Each point is reached from the start by the listed moves, each made 0, 1 or 2 times, or once backwards (-1), plus a little noise. Say if it took an odd or an even number of moves. Then give how often each move was made.

Moves:
(1): 9, 6, 25, 27
(2): 19, 11, -32, 10
Start: 20, 16, 5, 3
Points:
57, 38, -58, 23 -> even (0, 2)
12, 12, 60, 17 -> even (1, -1)

Moves:
(1): 43, -6, 4, -1, -11, 0, 30, 10, -15, -15, -4
(2): -9, 27, -23, 5, 17, -7, -7, 0, -4, -10, -28
(3): -20, 7, 22, 29, -4, -22, 8, 10, 4, 10, -5
(4): -11, -7, -15, 12, 4, 11, -8, 13, 17, -9, 8
(5): -23, -23, 3, 0, 24, 0, 3, 14, 23, -17, -9
(6): -3, 11, 16, -4, 10, 24, -13, 5, -20, 7, 13
(7): -16, -12, 22, 8, -17, 14, 21, -6, -3, -26, 3
(8): -6, 2, -17, -14, -2, 2, 11, 11, 2, 5, 4
Start: 8, 8, 14, 5, 11, -5, -1, -18, -5, 20, 3
Points:
-25, 41, 24, 15, -50, -39, 82, -34, -28, -3, -30 -> odd (0, 1, 1, -1, -1, -1, 2, 2)
116, 71, -3, -28, 24, 6, -28, -41, -94, 41, -14 -> even (1, 1, -1, -1, -1, 1, -1, -1)
23, -56, -83, -45, 64, -5, 33, 45, 73, -25, -15 -> odd (1, 0, -1, 1, 2, -1, -1, 2)
-27, 20, -37, 70, 4, -48, 56, 56, 41, -2, -34 -> odd (1, 1, 2, 2, 0, -1, 0, 2)
-27, 42, 12, 28, 75, -21, -31, 14, 0, 37, -26 -> odd (0, 1, 1, 0, 1, 1, -1, 0)

Moves:
(1): 21, 6, 6, 0, -4, 10, -10, -15, -1, 8, 1, -8, 1, 10, -6, -5, 6, -5, 3, 2, 12
(2): 6, 18, -6, -12, -3, 17, -12, -12, -5, 4, 16, -10, -10, -12, -9, -3, -16, 0, -4, -11, 6
(3): 1, -6, 18, -5, 11, 12, -3, -7, 2, 3, 7, 6, 5, 1, -10, -7, -6, -12, -6, -10, -6
(4): -2, 0, 12, 7, 7, 9, -12, -12, 10, -8, 4, -4, 1, -18, 6, -4, -9, 12, -1, -9, -1
(5): 2, -1, 1, -7, 15, -15, 9, 5, 0, 8, -9, 7, 10, 2, -2, -1, 5, -1, -3, 6, 10
(6): 6, -5, -12, 10, -5, 17, 6, 8, -4, -1, 6, 0, -6, -20, -10, 6, -5, 12, -14, -1, -5
(7): 2, 13, 7, 3, 1, -1, 15, 0, 3, -4, 1, -1, -9, 1, -7, 10, -2, 5, 1, -2, 2
(8): 1, -2, 2, 1, -5, 0, -6, 7, 11, 12, 0, 5, -12, -6, -10, 1, 4, 2, -1, -3, 0
(9): 6, -6, -6, -6, 4, 5, 1, 4, 11, 2, -6, -1, 0, -2, 4, 13, -1, -8, 3, -6, -2
(10): -6, -8, 3, -3, -3, 6, 10, 0, -1, 15, -2, -4, -5, -5, -6, 9, -11, 4, 3, 4, 4
(11): 16, -1, -5, 9, -9, -7, 5, -7, 4, -4, 16, 17, -19, 0, 24, -8, 3, 11, 16, 14, -4
(12): 3, 7, -8, 3, -8, 2, -6, -13, -3, -7, -10, 13, 0, 5, 1, 3, 1, -5, -3, 6, 6
(13): 8, 13, 3, 13, 0, 5, -8, -6, 7, 9, 10, 6, 19, 5, 7, -5, -5, -7, 11, -10, 2
(14): 7, 7, 4, -1, 6, 6, -7, 3, -5, 10, -6, -2, -1, 10, 7, 2, 4, -7, -3, 4, 5
(15): 9, 5, 12, -11, -6, 3, -1, 2, -5, 1, -5, 4, 6, -5, 6, -2, 2, 2, 10, -4, 0
(16): 2, -2, 10, -6, 8, -8, -10, 8, -13, -8, 2, -2, 4, 4, 0, 6, -7, -5, 9, -2, 13
(17): -5, 3, -1, 2, -1, 1, -2, -5, -7, 1, 7, 0, -2, -5, 4, 7, 11, -3, 5, 0, 2
(18): -6, 0, -10, -7, -5, 19, -2, 2, 7, -7, 13, -1, -5, -2, -5, 7, 1, 17, 2, 2, 2
Start: 7, 0, -2, 0, 1, 16, 4, 0, 11, -23, -7, 16, 2, 3, 8, -8, 7, 18, -5, -14, -1
Points:
106, 31, -30, -43, -43, 82, -26, -19, 30, 43, 93, 42, -39, -50, 4, -13, 33, 53, 56, -17, 38 -> odd (2, 2, 0, -1, 2, 1, -1, 2, 1, 0, 2, -1, 1, -1, 2, 0, 2, 2)
121, 87, 75, 12, 21, -20, -18, -1, -8, 2, 23, 74, 15, 49, 61, -27, 26, 14, 74, 0, 66 -> even (1, 0, 0, 0, 2, 0, 2, 1, -1, -1, 2, 0, 2, 2, 2, 2, 0, 0)
14, 37, 6, -39, -10, 40, 11, 43, -10, -27, -26, 45, -32, 34, -15, 60, -14, 32, 12, 5, 45 -> even (-1, 0, 0, -1, 0, 0, 2, 1, 0, 1, 0, 2, 0, 2, 1, 2, -1, 2)
30, 68, 11, 1, 42, 7, -51, -13, 27, -36, 15, 85, 23, 28, 71, 32, 28, 8, 58, -16, 63 -> even (-1, 0, 0, 1, 2, -1, 1, 1, 1, -1, 1, 2, 2, 2, 0, 2, 2, 2)
